Each row is a point. The last column is the point's height on a tilted bowl or saddle (a function of degree 2), plus a little noise. Along how many of its main directions does it bend up, bend down or stay straight?

Points (15 x 4)
[[ -6.8 -12.4  42.7  38.9]
 [-10.0   1.3  -1.7  -3.8]
 [-12.0  -7.9   9.5   1.5]
 [ 27.5  28.6 -10.6  26.5]
 [  8.4 -17.9  -5.1  -5.0]
 [ 12.8   6.3 -19.1  -2.9]
 [ 21.3 -11.1  12.6  -2.5]
 [  1.5   5.4 -13.0  -5.8]
 [-18.0  15.3   7.6   9.6]
 [  4.1  -3.7  -0.8  -9.6]
 [ -8.8  14.3  -9.7   1.5]
 [  6.3   3.3   2.8  -8.0]
 [ -8.3  -1.0 -16.7  -0.5]
 [  1.2   7.4   1.7  -6.0]
 [ 16.1 -11.4   5.2  -7.5]]
Directions: 3 up, 0 down, 0 straight

Points (22 x 5)
[[  1.1  -2.8  -8.0  -1.1   2.4]
 [  2.0   8.5   7.8   2.5  -7.0]
 [ 25.2  -7.1  -6.0  23.6 -12.2]
 [  4.8  -4.5 -10.4  -0.7   5.3]
 [ -3.2  -6.9   7.6  13.3  -3.5]
 [  1.3  10.1  -1.2 -14.3  -6.0]
 [-17.2  -8.4   6.8 -13.3 -20.4]
 [ 26.7  -1.1  14.6 -15.6 -27.3]
 [ -3.5  28.8  13.1  21.9  -0.9]
 [ 24.8   1.8  -5.5   5.8  -8.0]
 [-24.7  25.6  -4.3 -13.7 -14.2]
 [ -2.2  -7.7   8.1 -14.7 -12.0]
 [ -7.1   8.3   6.9   0.0  -9.2]
 [  4.4 -16.0  15.5   4.6  -3.6]
 [  0.9  27.6   2.5 -10.5  -1.3]
 [ 15.2 -12.3  13.1  10.4  -4.1]
 [ 10.3  -1.1  -9.1  19.0  -7.0]
 [  5.6  -1.7  -8.0  -6.7   3.6]
 [ 10.5  24.5 -15.5  10.7  -9.9]
 [ 11.5  -7.8   3.8 -12.2  -2.7]
 [  0.6   9.4  -3.5 -12.4  -3.9]
 [ -7.5  33.5 -24.4  33.9 -41.6]]
Directions: 1 up, 2 down, 1 straight

Points (47 x 7)
[[ -2.3   5.2  -7.4  -5.6   2.3   6.0  -9.5]
 [  0.5 -13.8  16.7 -15.2   5.9  -6.3 -17.5]
 [-13.5   1.3   4.6  -5.4 -15.8  12.6  -8.9]
 [ 13.4 -14.3   7.9  12.5  -4.3   6.3  -9.8]
 [  7.7  -0.5 -10.8  -1.7  10.9 -12.3  -5.6]
 [ 12.7   6.0   6.5  -8.6  -9.0  -4.5   5.2]
 [ -2.2   4.3 -18.1 -24.6   7.4  -0.3  -4.8]
 [  6.0   0.6  42.7 -36.5  29.9   0.1  21.3]
 [-11.7   7.9  22.5  -3.7  26.2  -2.9 -13.8]
 [ -9.2  17.2   1.4   9.0   3.7   8.0  -2.3]
 [ 17.2   8.4 -15.3   4.9   5.0 -10.6  16.2]
 [-18.9  17.5   8.7 -16.4   5.0  -5.3  -6.4]
 [ 19.4  -2.8 -24.0 -11.2  -4.8  15.4  -3.4]
 [  0.2  -3.2  -5.8  10.5  11.1   1.8  -5.7]
 [ 16.5   3.6  -3.3   1.7 -14.9   5.0   2.4]
 [  2.5  -3.3   0.2   5.5  -2.3 -24.3  -1.2]
 [  8.9  -7.7   2.6  17.7  17.1   3.0  -6.0]
 [-17.8   0.7  -1.8   8.7   0.5   2.6   0.4]
 [  8.8   6.7  -2.5   0.5  -1.8  16.2  -8.5]
 [ 35.7  -1.4   4.5  13.4  -6.5  -7.4  14.7]
 [ 17.4   8.3   1.9 -10.1   0.3  13.4   2.2]
 [ -5.0   3.9  -0.3  -5.2  25.5 -12.0 -13.6]
 [-16.7   7.1 -13.1  -5.2   1.8  -0.4  -7.8]
 [-30.0  -1.5  -5.6  21.4  -2.7  -3.0  32.7]
 [-12.8   3.0  11.1  -6.5  -9.1 -12.8  -6.1]
 [-26.3 -13.1 -16.8  16.5  10.8  13.5  19.7]
 [ -2.7   6.6   5.7   8.7   4.7   7.5  -5.6]
 [  2.6  -4.7  30.0 -35.3 -17.8  10.2  29.0]
 [ -3.7 -23.7  -4.5   4.0 -22.5  -0.2  -8.0]
 [-13.5 -35.1   7.2 -22.8   2.4 -20.2 -37.7]
 [ -4.2 -11.0  -8.9  17.4 -21.0  -4.2  11.0]
 [ -9.8 -27.6  -0.7  20.2  14.9   4.5   5.8]
 [  1.7  15.9   7.1  22.9  14.8   1.2  14.0]
 [ 15.5  20.4   2.6  -9.3 -21.6  -0.4  22.4]
 [-21.4  15.1   8.1   8.9  -2.4   7.5  -1.5]
 [-14.4  18.2  10.1  -3.3  12.1   7.0 -10.9]
 [  2.2  14.9  -0.4   2.7  32.8 -21.2   6.4]
 [  1.7  12.4  -1.7  26.2   9.9   7.0  16.5]
 [-14.4  -9.3  15.7 -10.1 -36.0  -2.6  -2.1]
 [ 19.3  -1.8  -6.5  21.3  -1.4 -22.7  23.6]
 [ -7.1  -8.7 -11.8  19.3  11.8  13.9   4.8]
 [ -0.1  14.2  -7.0   8.0 -27.3  16.9  -4.7]
 [-18.1   5.8  -4.0  -8.8   2.1  11.8 -12.7]
 [ 13.5   1.5 -18.8   5.6 -10.2  15.5  -4.1]
 [ 22.1  -7.4  33.0 -13.2  -7.5   2.9   4.7]
 [  8.8   7.1   1.2 -25.3   4.8  -4.6  10.8]
 [ 18.7  -6.9  -4.8   2.1 -15.5  -1.1  -2.0]]
Directions: 2 up, 1 down, 3 straight

Points (70 x 9)
[[  1.7   2.5   4.8  -1.6  -4.3   5.8 -10.4  -8.7  -4.8]
 [ -5.5  -0.6  14.9   4.5 -10.1   5.2  -6.8 -15.9 -11.3]
 [ 22.3  13.0   7.4   1.4  -1.8 -11.8 -27.5  -3.1   4.5]
 [ -1.6 -11.2  -2.7 -26.1   0.8  12.8   8.7   3.3   2.4]
 [  7.6  22.0  -1.7  -5.8 -47.4  -4.5  12.2   9.1 -37.8]
 [ 18.1  12.9   6.7   6.7  23.9   2.7  13.1   0.2  -1.6]
 [  1.3  12.3   8.4   8.9   0.0 -13.1   4.2 -19.3  -1.3]
 [  8.4  21.5 -11.7  19.7 -20.1  -7.4  10.7   5.7 -16.7]
 [  5.2 -15.1 -18.1   4.4  15.7  -1.2 -16.0 -15.5  -9.9]
 [  4.2 -21.3  -9.0 -13.0  14.0 -28.0  23.4   0.7   2.7]
 [ 11.2  -7.4  -2.4 -16.8 -21.8  -9.1  21.1  -4.7  -3.7]
 [  2.2 -18.7  12.6   6.7  26.4   1.4 -11.6   0.2  -9.5]
 [  8.5   2.7   3.7  -6.9 -16.4  -1.7 -19.1 -28.2  -7.9]
 [ 18.5  16.9  -4.4 -18.8 -29.5   3.5 -12.6 -12.1 -14.4]
 [-18.5  13.8   7.5   5.6   6.4  18.6  -4.8   9.7 -15.2]
 [  7.0 -16.9  21.7  -2.7   1.7  15.5   7.9 -24.0   4.2]
 [-10.5 -18.1  13.3 -12.4  -0.8  14.9   7.2 -21.6  -2.2]
 [ 17.7   3.1 -25.4  -2.2  -9.7   0.6 -22.1   5.6   0.0]
 [  8.1  -8.0   3.8  -7.2  10.0 -19.1   8.5  16.1   1.8]
 [ 11.2   2.1  14.5   9.6  13.3  -5.8  -2.5 -23.3   1.2]
 [ -2.1  -1.9  -7.6 -10.0   0.1  10.3 -18.7  20.4  -8.9]
 [ -3.6 -18.1  -3.6   5.4 -15.9   1.4 -24.9   2.9 -18.9]
 [-17.9  -5.5   8.6  -2.2 -14.8  -3.6   6.7 -10.3  -8.6]
 [ -5.7 -22.6  -2.8   2.9  -3.3 -20.4   4.8   2.3   3.8]
 [  0.2  -8.7  10.4  -8.6 -11.9  11.0   2.5 -14.9  -3.9]
 [ 30.0  11.9  15.1 -14.1   8.6 -24.8  -3.1 -14.8  12.1]
 [-23.9  20.7  15.3 -25.2  13.1  14.1  -6.9  -4.9 -19.4]
 [ 33.4 -18.2 -10.1   4.8  13.9   8.8  12.0   3.2   3.2]
 [ -3.4   5.3  -1.5  22.4  -2.5 -13.5 -15.8 -19.1 -13.6]
 [  5.8   6.3 -15.9  -7.0 -14.7   9.3  -2.1   8.3  -7.0]
 [  7.5  15.9 -11.2  -2.2 -13.9 -29.4 -14.7  -1.5  14.4]
 [ 13.6  10.9  24.0   3.2  18.9 -14.6  11.6  12.0   0.3]
 [-16.4  23.0  17.4  20.6  25.9 -24.0  17.8  -3.5 -11.5]
 [ 39.0  -1.0   8.7   3.0  -1.4  10.5 -14.0 -10.5   8.3]
 [ -7.3   9.4  -7.6  -4.7  -3.5 -18.2   2.2 -11.5   1.6]
 [-13.8  14.6  11.1  -8.2   6.8   1.5   3.1 -20.4 -12.0]
 [-14.5   2.0   7.0  12.3  34.4   6.1  -8.4   5.4 -23.9]
 [  2.8  -5.8  -5.2   6.2   4.5  17.0  -4.8  -1.6  -9.2]
 [ -4.3  27.0  -0.7 -11.9   1.3  -4.5  -7.2 -10.1 -10.8]
 [ 17.8   0.7  25.4   6.3 -22.0   7.1 -12.3  -1.9 -12.1]
 [ -3.1   3.0  18.6   0.7 -10.7  18.7  -3.8 -10.6 -12.7]
 [ 11.8 -10.9   9.2  -7.4  -4.8 -15.3  30.9   2.0  -0.7]
 [-10.5   0.0  25.7  -4.6   2.9   6.5   2.2  -7.3  -1.2]
 [ -0.8  -0.9   8.0  -8.8 -10.7  -6.1  -7.0  10.6  -1.6]
 [ -1.1   3.8  10.8  -0.4   9.0  -7.9   2.5 -19.5   0.8]
 [ -4.6  14.7  10.3   6.0 -17.9   0.4  -4.5   6.3 -13.4]
 [  0.9  10.0  -8.6 -18.2  -3.3  -6.6   4.0   1.8  -0.3]
 [ 10.2   0.3 -12.3   5.5 -23.6   3.7 -14.6   2.6 -13.1]
 [  4.9  -0.7   7.6  -4.7  -5.9 -14.2   2.1  -3.8   7.7]
 [  9.2 -22.1  -0.1  19.0 -10.3 -16.2  -2.7  -1.0  -4.6]
 [-15.7   4.0  -3.7 -10.4 -11.3  21.3  12.0  -5.5 -17.0]
 [ -7.8  10.0  32.6  -7.7   4.4  17.7   9.3  23.7  -3.6]
 [-11.7  -4.1  -5.5   4.5 -20.7  11.6  13.4 -36.3 -41.2]
 [  3.8  13.9  -1.5  -0.5   2.1   9.0  13.9  15.4  -4.2]
 [ -4.4   2.0  -4.8 -10.0 -21.9  -4.1   8.7  11.2  -9.1]
 [ -4.5  12.9  -0.7 -22.1   3.0 -26.9   0.2 -11.4   5.6]
 [  1.4  19.5 -12.8  -7.5   3.1 -21.8   1.2   9.1   2.4]
 [-11.0   9.5  -2.4  -3.8 -20.5  -5.3   7.0  -6.9 -12.3]
 [  9.8   1.7 -17.8 -15.4  -4.7  20.1   4.6  -8.2  -7.3]
 [-11.5  38.3 -23.0   2.5 -28.7   4.7   8.2  18.2 -32.6]
 [ 17.3   5.1   3.9 -23.2  -9.5 -13.5 -13.6 -19.3   8.6]
 [-21.5  12.0  18.6 -14.9  -8.9  22.7 -17.9  10.1 -23.3]
 [ 14.3  -9.1 -16.0   3.4 -12.0 -23.5  11.6   3.5   5.6]
 [-15.3  -5.6  18.0 -15.5  -4.7  19.3  18.5   4.2  -2.8]
 [ 15.5  14.2 -16.5   7.5  21.6   8.8   1.9  -2.9 -12.7]
 [-13.2  -1.5   7.1  -3.8  26.2 -11.0  10.5  -7.2  -5.6]
 [-41.2  16.2 -13.2   5.1 -22.7   0.0  25.9   7.8 -38.4]
 [  9.1  -7.3   9.5 -16.1  12.2 -14.2   2.6  -9.9  10.4]
 [-16.9   6.8 -11.9 -25.0  15.3  -0.7   4.0  -9.3 -11.8]
 [ -9.5   2.3 -19.2   6.4 -12.9 -11.9  27.4  16.4 -19.4]]
Directions: 1 up, 4 down, 3 straight
